Every row gives one point. The window is the flat piece filled in between its corners: a triangle in 3 columns, a solid with four corners in 4, and so on. A path goes straight from each point to the next, and from the last back to the first. List the points from which the path goes on through the window.

Window:
[[ -6  42  15]
 [-21   7  -3]
 [-19 -12 -62]]
Path:
(1): [12 -3 -2]
(2): [32 41  6]
(3): [-54  24   2]
(4): [-26  48   0]
(5): [ 1 13 -2]
(6): [ -2   0 -45]
(7): [-47  26 -29]
(8): [-39  17 -54]
(9): [  3 -37 -61]
(10): [25 27  2]
(11): [-33  43  13]
(12): [-23  72  22]
Through the window after points: 2, 4, 8, 10, 12

Window, 6 rows:
[[ -6  29  41  37  -7   1]
 [-60  13  12  23  -5 -10]
 [-20  52  -1   9 -16  -4]
 [ -1 -21  -2 -58  13  58]
 [-34  11 -20  36  36 -56]
 [ 16 -51 -24 -50 -31  60]]
Path:
(1): [-11 -31   1 -55 -41 -20]
(2): [-18 -16  19 -44 -17 -36]
(3): [ -6  -2  -2 -19  18  70]
(4): [ -6   0 -70  -4  14  35]
(5): [-12  11  56   3   3 -47]
(6): [-14 -23  14  -6 -74  -6]
(7): [-38  24   4   4  11  24]
(8): [-56 -16 -30  16  14  66]
(9): [-23  23  31   2  -6 -44]
(10): [-32  -3  49 -25 -22 -29]
(11): [ -2  25 -11  19  -4  22]
(12): [ -9  59 -12  37   6  47]
Through the window after points: 2, 8, 10, 12

Window, 8 rows:
[[ 28  35  37  11  -2  -2  69  31]
 [ 40 -42 -64  17 -33   3 -43  10]
 [ 10  25  18  25 -11 -39  31 -64]
 [-27 -73   9 -50  55 -19  19 -22]
 [-44  42 -72  12 -42  -8  16   7]
 [ 13 -16   8   7 -24  28  15   5]
 [ 16  -1 -51   6  55  32   2 -56]
 [ 19  12   6 -46   8  -8 -24   1]]
Path:
(1): [ -9  -9 -29  -3   0  10 -28  -3]
(2): [ 19  -1  23  12  13   5 -20   2]
(3): [ 11  23 -36 -70   2 -11  49 -11]
(4): [  3 -36 -23 -41   6  23  63  -8]
(5): [ -8 -16  13  -2  28 -41 -36  -8]
(6): [-27 -35  33  52  -4 -12  -9  17]
(7): [ 18  -5 -34   0  -8  -7  23 -19]
(8): [ 12 -22 -95  -4  -3 -23  59 -72]
Through the window after points: 2, 4

Window:
[[-23  -9  31 -26 -18  74  35 -13 -12 -41 -27]
 [ 24  26  20 -21 -12  17  36 -38 -14 -53  11]
 [ 23  -1  -3  37  28 -15 -35  -1 -32   6  15]
 [-18  15  10 -11  51 -39 -45  -2  15 -11  22]
 [  9 -24   6  -8 -58  34  22 -27  28 -45   7]
 [ -1  -7  69  -1 -38   4  33 -18   3 -38 -20]
 [  3  47  26  29  37  -2 -85 -24   6 -20   3]
 [ 67  75 -42   9  -1  30   4  64  23  69 -51]
 [-23  -2  14  22 -11  19  52 -56  16 -43 -18]
 [  6  25 -17  -1  16 -32 -57 -10 -18 -21 -39]
 [ 15  90 -47  24 -37  10  -3  65 -11  55 -12]]
Path:
(1): [ 11   9   7  -5 -29  20  10 -19   0   3 -26]
(2): [-11 -28  23 -18 -24  23  25 -25  -6  24   6]
(3): [ 14  37 -10  -2 -23  34  25   8  11 -71 -23]
(4): [  2  58  35  45   5  85  18  53   1 -48 -16]
(5): [ 19 -43 -34 -27  -5 -71 -35 -64 -26  43   7]
(6): [-13  32   3 -31  -7  24   7 -32  -9  14   9]
(7): [ 18   1   0  27  -8  -4  27  18   8 -38 -22]
(8): [ 13  40  10  33   5  -9 -10  20 -13 -46 -20]
Through the window after points: 4

Window (12 x 12):
[[ -1   2 -35  81 -26  22  -3  15 -12  36  11  19]
 [ 26  25  11 -11   0  16  19  18 -22  29  15  11]
 [ 70 -26   6  26  14  32  33 -35  41   8   4  32]
 [ 48  19 -20   9 -13 -24 -12 -32 -16 -29 -26 -40]
 [ 52 -24  39  31  22 -67 -12  20  45 -30 -23 -18]
 [ 59 -25   8  33  12 -31   1  42  23 -61  19  14]
 [-35   9 -12 -10 -64  28   1  17 -22  -1 -28   8]
 [  2 -10 -56 -12 -26  21  -4   6 -16  25 -10 -47]
 [ 41   1 -32   4 -44  -2 -43 -15  27  22  27  19]
 [-61  68 -18 -73  36  -3   7   1 -11 -48 -44 -53]
 [ 13  -2  15  -3  27  -4 -48  80   0 -55 -91  61]
 [ 44 -53   5  -8  12  13 -23 -69 -16  26  42  44]]
Path:
(1): [ 31  -3 -72 -35 -61 -30  27   9   5  51  -2  26]
(2): [ 14 -61 -35  32  -6 -47  38  -5 -11  22   4  29]
(3): [ 34   8  24 -16   0  32 -45 -17   2 -18  -1  12]
(4): [ 22  43  25   5  33  64 -29  -2  22   2 -28 -16]
(5): [ 44 -43 -50  18 -32 -65   4  -2 -24  -6  14  13]
(6): [-15  31 -21 -21  19 -35   5  -2  -9 -10 -64  -6]
(7): [ -2  17  10 -27  12  23 -20  20  12 -49  10 -28]
(8): [  6  -1 -11  56  -3  26 -11   5  -6   7   2  -2]
Through the window after points: 2, 6, 8

Window (14 x 14):
[[ 20  -9   9 -17  25  -9  34  16  30 -12 -27  40  -8 -24]
 [-45 -68 -47  42 -17 -95  10   5 -15   9 -14 -38  34  -6]
 [-17  10  -3 -22  -7  12 -21 -23  28 -12 -36  19 -28  31]
 [-36  19  19 -43 -12  -8 -10  52  36   1 -31 -23   5 -20]
 [ -6  35  10 -31 -50 -24  26  10  29  42 -13  13 -24  24]
 [-46  28  33 -47 -17  43 -46  -8 -60 -15  64 -64 -22 -43]
 [ 22  -3  32  -1   9  32 -33  -5 -29  68 -34  16 -17  10]
 [ 28 -31  10   4 -42  14   5  23  26   4   3  -6 -35  43]
 [ -3 -28  28 -18  -2  -7  36  -9  19  40 -24 -15 -38  29]
 [  6 -29  15 -37  47 -19   1   3  35   9   4  25   0  52]
 [  8  40 -14  -6  -5   0   9  35 -20  45 -23 -28 -48 -16]
 [-30 -22 -44  11  -3  -2   9 -14  12  27  49 -46   9 -34]
 [ -2 -33 -48 -61 -25 -14  24  36  28 -26 -28   7   2 -21]
 [-16 -24  -8  11 -38 -10  21  34 -45 -21 -58 -48  54  33]]
Path:
(1): [-39  -3   0 -13  13  18   9  22 -15   7 -24  12 -19  -1]
(2): [-50   9 -18 -15  -7  16  30  39  38  41   5  21 -26  22]
(3): [ 57   8  39 -34 -14  -4 -27 -10 -28 -15 -34 -39  -8 -25]
(4): [ 18  -3 -11 -19 -25 -42 -16  -8  28  -1 -22 -30   3  24]
(5): [-41 -45 -12 -26  19  31  42  44  -7  -1  -4  40 -13 -16]
(6): [-36 -19  18 -14 -24  -1  21  31   6  26 -11  20 -16  10]
(7): [  8  19 -23 -15 -20 -16   1 -17  23  18   7 -31  -9   3]
(8): [ 86  28 -12 -27  30 -25 -30  -8  17  21  -1 -20 -44  25]
(9): [-35 -18  12 -24  -8  -8  14   9  19  11 -10  14   2  24]
(10): [-16  14 -16 -14  -2   9  18  30  -5  16  -3   1 -22   0]
(11): [ 18   8  14 -14 -18 -23   1   0  13  35 -33 -22 -22  -3]
(12): [ 36  16  -4  -4  -2 -14 -12 -60 -22  30  14 -54  -5 -11]
(13): [-57 -16  -6 -21 -10  19  -5  31   6  -1  21 -12 -10 -15]
(14): [-52 -12 -14 -15 -10  24 -21  42  14  30 -15   6  -4 -27]
(15): [ -4   2   7 -16 -13 -23   9  -1  -6  -4  -3 -42  -1   4]
(16): [ 58  -4  11 -44 -39 -19 -25  -1  25  20  10 -38   5 -20]
Through the window after points: 4, 6, 8, 10, 12, 14, 16

Window, 14 rows:
[[  7  53  47  20  46 -13  20  18  47  18  10   2 -24  25]
 [-46  20   6  41 -31  28  15  -4  23 -11  33  35 -13  12]
 [-18  59  34 -14  18  -6  23  48  60 -38  25  -5 -28  -3]
 [ 18  24 -13  12 -20 -43  20 -55  42  -7 -28  16 -55  -6]
 [-18 -21  22 -12  -2  27  51 -10  36  20 -34  25  -9 -17]
 [ 18 -75  55  -1  19   9  44   8   6 -23 -46   3 -22  25]
 [ 28  78  59 -17  44 -21  48  33  -1  -9  55  24 -55  34]
 [-19  21 -66   7   1  10  24 -13  39 -17  25  -5 -17  21]
 [  3 -34   3  11  32  32  13 -10  15 -26  38  10 -45  -6]
 [ 42  63   6  11  -5 -42   4  24   7  19  14  11 -45  -5]
 [-19 -31   9  -2  36   4  15  12  46 -27 -18  48  14   5]
 [ -5   1  18 -32  16  18  -4 -19  38 -18 -29   3  24   7]
 [ 20  16 -59  53  95  32 -33  -2 -35 -59 -64  30 -77  21]
 [-35  39 -32  35  34  -7  18 -11  -8 -31  38  -3 -21 -10]]
Path:
(1): [-62  34 -10 -12  15  -5 -36 -13  -1  10  15  33 -47   1]
(2): [-57   3   5 -16  44  -6  41  -4  23   8  -2  19 -69  16]
(3): [ 38  25   5  40  -9  16   2   6  27 -27  10  12  35 -12]
(4): [ 34  28   5  35  21  -7  34 -17  29  -7 -20  21 -15  10]
(5): [-35   2   1 -10  26   2  -8   4   2 -19  13  10 -57  10]
(6): [-33 -19   3  -6   8   5  -7   4  -4   9   1   2 -31   5]
(7): [ 11  19  -8  23  23  11  23 -10  53 -35 -19  29   1   3]
(8): [ 15 -10  27  12  17  14  40   6  23 -26   4   9 -19  14]
Through the window after points: 2, 8

Window:
[[ 33 -15  20   0  26   0 -25 -19 -11 -86 -22  27 -28  30]
 [-11 -19   3 -35 -10  -1   1   0  24  53   6 -12  52  22]
 [ 64  -5 -34  49  27 -33 -45  -2 -31 -37 -28  13  31 -16]
 [ 33 -14  30 -20  10 -72  10  72  26 -48 -22  21  -6  14]
 [  1 -50 -14  45 -69 -47 -29 -19 -40  -3 -47  -1  28   3]
 [  8  40 -23   2 -39 -28  -8  57 -43   8  20  31  53  -4]
 [ 71  36 -33   7   8  45  -5 -63   8   9 -41 -24  12  52]
 [ 82 -22   7 -84  19  24  27  26 -35   3  28  16 -14  -8]
 [ 18   5 -33   2  24  16  59  15  10 -17   9  45   4  30]
 [ 42 -10  40  36  53 -21  41  -7 -22 -24 -28  42  34  24]
 [  7  22 -10 -25 -14 -28  59 -22  44   8  37  -2  51  48]
 [ 34 -13  -8  20   9  38  60   5  20 -42 -22 -31  48  20]
 [ 15  -7  -2 -75 -38  21   6 -24   3  24 -20 -15  -3 -43]
 [ 45  49 -32  41 -69   5 -63 -17   2  26  33  18   0  -4]]
Path:
(1): [ 29  -5 -65 -11 -32  -9   2  -2  28 -20 -23  48  31   0]
(2): [ 12  10  70  31  35  -5  12 -10 -30 -19   2 -32  -6  37]
(3): [ 13  -2 -27  21  20 -19   9   3  -6   5   7 -10  -8  11]
(4): [ 39  -8  33 -46 -24   4   5  14  25 -34 -24  35  49  29]
(5): [ 10 -14  29 -22 -33  18 -23   4  34 -41 -28  61  80  10]
(6): [ 26  -2 -16 -18   8 -22  20   4  -6  29   5 -36 -18   8]
(7): [  1  35  -7  15  28 -11  24 -23 -12 -37  -2 -24 -15  11]
(8): [ 75 -37  -8 -12 -52  -1 -57  19   8   8 -10  56  37   1]
Through the window after points: 3, 5, 7

Window:
[[ 18   9  -5 -33  25  20 -39 -12  29  -6 -24 -26  11 -41]
 [ 34  27  -3 -36  -7 -29  18  -9  34 -33  11 -14   5  35]
 [  8   4   0  18   5  32 -11 -10  -8 -62  21 -44 -22  39]
 [-41  73  25 -11  26  33  -1 -49  34  15   3  -8 -15  32]
 [-27 -15   3 -38  26  19  18  37  41   3 -16  31   6 -32]
 [ 95  11 -18 -19  25 -15   9  28   2 -12 -15 -25 -19   9]
 [ 30  35 -29 -49 -36  25  40 -16  25  61 -12  15  12  18]
 [-63  32  43 -35 -17 -13 -12  31   5 -11  -5  -2 -26  51]
 [ 54 -41  20 -17  44   1   4 -14  -1  47 -53 -54  15  20]
 [ 27 -19 -46 -11  25  10  -8   1 -23  39 -14  56  68 -36]
 [ -7  26 -82  27  14 -31 -12 -53  11   1 -31 -10 -10  21]
 [-30  13  -7   4   9  29  31 -58 -34 -17  38  -3 -34 -40]
 [-21 -16  77  26 -30 -11   4  26  -1  20 -57  11   0  38]
 [ -5 -11 -14  29 -36 -12  17  21  -1  16  64  20 -11 -12]]
Path:
(1): [  2 -10   6 -17  19 -17 -36 -25  14  -4  42  24 -30   0]
(2): [ -1  -7  11  -6  34  29 -22 -34  12  21   0  14 -48  17]
(3): [ 41  22 -11 -20 -13 -32  33  13  11 -31 -20 -62  55  24]
(4): [ -5  35 -16  -4   4   2  12  13  19 -18 -20 -10  35   1]
(5): [ 32 -18  -6 -17   2  -3   5   2  -4  12   3   3 -18   4]
(6): [  5 -15  -2 -11   4 -27 -39 -24  13  41 -19  49  -9  26]
(7): [  4  32  -5 -17  10  26  47  19   5 -16   5 -45   7 -24]
(8): [ -8  46 -12 -26   1  14  14   4  -6   1 -35 -12  37 -42]
(9): [ 48 -47   6 -15  31   3 -42 -23  50   9  15 -10 -44  43]
(10): [ 18 -16 -38 -33   8 -14 -44 -60 -46   9  52  34 -30  20]
(11): [ -6  13  10   3   1  12  25   3  11  -3  -3 -15  -5 -14]
(12): [ -5  12 -25   0  20   8   5  -6 -28  18   8   1  26 -29]
(13): [ 35 -36  -8 -23  -8  18   7 -52  40  -9 -27  70 -18  18]
(14): [ 11  -9  -7 -41   3  11   0 -11  11  -7  -7  12 -11  16]
(15): [ 16   7 -18  38  -3 -26  12  19  -1  17 -15 -25  19  -7]
(16): [ 10  28 -30 -18   5  26  40 -10   1  -2 -16 -25  12 -10]
Through the window after points: 2, 8, 10, 12

Window (14 x 14):
[[ -8 -18  18  -4 -32  23  -2  21  10   8  -2   3 -15 -15]
 [ 10 -13  16  11  19 -15   8  30   6  25  29 -24  19 -17]
 [  2  21  22 -10 -11   2  32   7  -9 -18  20 -10   1 -19]
 [ 15  34   6  52 -12 -13  -4  24  -3  16   5  -4  22 -12]
 [ 25 -18 -10  -8 -38  -4 -29 -12 -15  29   9 -20   1   0]
 [ 25 -20  22 -20  -2  -4   2   1  36 -32 -10 -32 -37  11]
 [-16 -24   1   2  32  15  -1 -17 -10 -17  20 -28 -19 -27]
 [ 26 -21  26   0   5  -8  12   2 -14  -2   2   5 -15 -30]
 [  9 -24   8  -7  18  10  16 -17  26  15  12   2 -13   5]
 [  4   1  -1 -81  -9 -95 -34  16   9  25 -26  19 -66  16]
 [  5  -3 -16 -21  16  21   5  55   6  -4 -16  31  43 -14]
 [ -1 -29   0  14 -38 -22 -10  -4 -13  -1  40  18   2 -16]
 [  3 -24  -8  17   0 -16  29  22 -23  14  16  -3  -9   2]
 [  9   6 -30  21 -74 -27 -17 -25   6  18  -5 -37  11 -59]]
Path:
(1): [ 21  -9  -2   0  -6  -4  -6  19  -2   9  29   2 -11  -8]
(2): [ 12 -11  -7 -27   2  17 -12  22   2 -10  13  13 -35 -22]
(3): [  1  -1   7  -4  -5 -22  11  11   2   4  -5 -10  20  -8]
(4): [-26 -40  35  14  17 -16 -12  20 -14   0 -14 -12  23 -33]
(5): [ 26   4 -22   4 -36 -12  10  -7   4  13  18  -7 -17 -11]
(6): [ 11 -11 -11   8  -7  -2   3   2  -5  19  25  -5 -18 -14]
(7): [  1 -21  35 -14 -10 -21   3 -10  20 -12 -13 -24   3  -2]
(8): [-28   6  24   8 -72 -59  -7   8 -13   5 -15  -9  39 -17]
(9): [ 24  -3 -24   6 -22   4  -2 -15  10   8  11 -27 -16 -40]
(10): [ 19  -7   3  -9 -17  -3 -16  22  -1   3  13  -3 -29 -34]
(11): [-15  10  17  23  -5 -24  41 -15  -1  -6   5  -7  40  29]
(12): [ -8 -30  18  15  16 -33  19  -5  -8   4   2 -12  21   3]
(13): [  9  -4 -11   1 -21   1   2   5  -2   5  12 -13 -19 -24]
(14): [ 28 -12 -21   0  -5 -10  25  38  -1   0  25  35  -5 -43]
(15): [-16  -5  25 -23  10 -12 -30 -16   3  12 -33 -41  15  36]
(16): [-20 -16  33  16  -5 -26  24 -32  12  15 -29 -36 -10 -16]
Through the window after points: 2, 4, 8, 10, 12

Window, 14 rows:
[[ 17 -51 -11 -79  18 -29 -30  19 -47  18  18 -26 -31   4]
 [ 41   7  -2 -27 -16  31   3 -27  -4   3 -29  22   5  -4]
 [  2   1  -3  40  13  14 -36 -11  15 -21  -9  -3  12   2]
 [ 24  21 -18 -19 -37 -21 -14   4 -12  13 -16   7   5 -33]
 [-30  19 -23   8  32  40  -5  30  31 -18  13  -7 -26 -53]
 [ 35  49   1  -5  15   1  -1 -41 -30 -25 -33   5  15 -20]
 [ -6 -22  43   2  13  -7   5  -1   5 -11  -6 -20  -7 -20]
 [ 24  76   8   9   6  18  30  -1 -33  15 -19  -7  -4  40]
 [-58 -14  20 -26 -24   1 -32  -3  -4 -72  13   2  -5  12]
 [ -8  17  -2  15  -1  -1  -8 -61   7  13 -19   2 -22 -10]
 [-79  17 -95 -20  69 -19  73  63  21  26 -38  -5  62  30]
 [ -4  -3  14   8   6   1  -2 -30  19 -33  49   2  14  -9]
 [ 27  16   1  59 -25  29  40 -46 -72 -11 -17 -28 -41  14]
 [ 19   7   9  15  17 -19   2 -16   6 -24  -7  44 -18  -2]]
Path:
(1): [ 24  12 -20  16 -20  -9  25   8  -8 -30  -8 -35 -15  -2]
(2): [ 16  23 -18  -9 -28  -1  19  -4  22 -39 -21   4 -32  22]
(3): [-27 -17  -1  -3  43  10  -9   2 -26  44   8  -1  42 -33]
(4): [  3  23 -17  39  26  31  17  13 -39 -10  19  69  -1 -23]
(5): [ 14  -1  16  -2  -5 -22  -7 -32  15 -19 -27 -30 -18  13]
(6): [ 39  -8 -15  -3  -5  -9  -2 -18  -6 -31 -14 -23  -4  31]
(7): [-35  12  17  -3   6  17   7  -9 -46  17  11  17 -29 -32]
(8): [-27  33  24  11  22  45  -5 -50 -48  11 -13  28 -11  14]
Through the window after points: 4, 6, 8

Window (14 x 14):
[[ 12 -39  32  22 -28  39 -23 -36  18 -18 -29 -28  43 -68]
 [ 28 -11 -17   6   0 -34  12 -26 -23  -7   4  37 -44 -19]
 [ 33  17  -6   3 -12 -41 -13  68 -12  58   8   6 -44 -28]
 [ -3 -27 -47  -4 -27  38  26 -41 -28  -2  16 -95   8  -1]
 [-80 -68 -60 -24 -92 -48   9  33 -19  17  33  59  11   5]
 [ -1   5 -38  14  -4  38  -6  11  21  35 -39  27   6   7]
 [-53 -21 -46  16   0  31  61  42 -50  56 -14 -25  42 -36]
 [ 54 -51 -35  -2 -18  36 -44 -62 -36  29 -40 -18  14 -80]
 [ 12 -62 -35  26  19   7 -13   0  10  36  48 -19  35   4]
 [-26  30 -25  28 -16  32 -14 -12  15  27  37  22 -17 -15]
 [ 12  -3  55  34 -11 -19 -48 -38 -66 -31 -14  -8  -4   8]
 [ -2 -21   0 -58  15 -26 -73  28  -9 -51 -20  -8  14 -82]
 [-18  10  49 -16  42 -62 -44  24  21  47   9  19 -37   2]
 [ 35 -65  -6 -47  12  45 -13  -2 -20  27  16   3  28 -27]]
Path:
(1): [  6 -11 -26 -30 -22 -25 -24 -15  15   7   4   1  30 -47]
(2): [ 10 -58  10  12   5  21 -33  16 -41  -8  11 -10 -37   1]
(3): [ 22 -57 -22  31  -7  55  30  18 -38 -16 -40  39 -81 -10]
(4): [-32  18 -19 -13 -18 -39 -34 -13  11  48  33 -10  65 -16]
(5): [ 32 -14   4 -21  -8 -30 -29  -9  30  10 -16 -33  58 -32]
(6): [-33 -42   5  50  -4  53   1 -16 -48  -1  15  40 -66 -32]
(7): [-50 -93 -38  -7 -38  -7 -31  44 -23   0  19   6 -28   7]
(8): [ -7  12 -24 -18 -35 -37  16 -17  -8  18   5  44  27 -35]
(9): [ -2  -9 -33   7   7 -15  -1  -2   2  20   8  -8  37 -21]
(10): [ -7 -57  -6   4 -10  52  -3   9 -26  34  17 -15  -9 -15]
(11): [-22 -32 -21 -14  11  -3 -30   5 -16 -22  -8  -7 -23 -77]
(12): [ 28 -11  -3 -26 -13  -2 -23  14  -4  20  -4  10  35   5]
(13): [ 39  24 -22 -71  -4   4   5 -23  -2  -1  12 -15  69  -7]
(14): [-12 -42  -1  12   1  11 -32  12 -24  10  -6   3 -12 -39]
(15): [-30 -53 -29 -16  25  38 -20  38 -15  17  36  -3 -32 -23]
(16): [ 19 -14 -17  -3 -31 -12  -2 -16   9  23 -22   1  46 -34]
Through the window after points: 3, 5, 7, 9, 11, 13
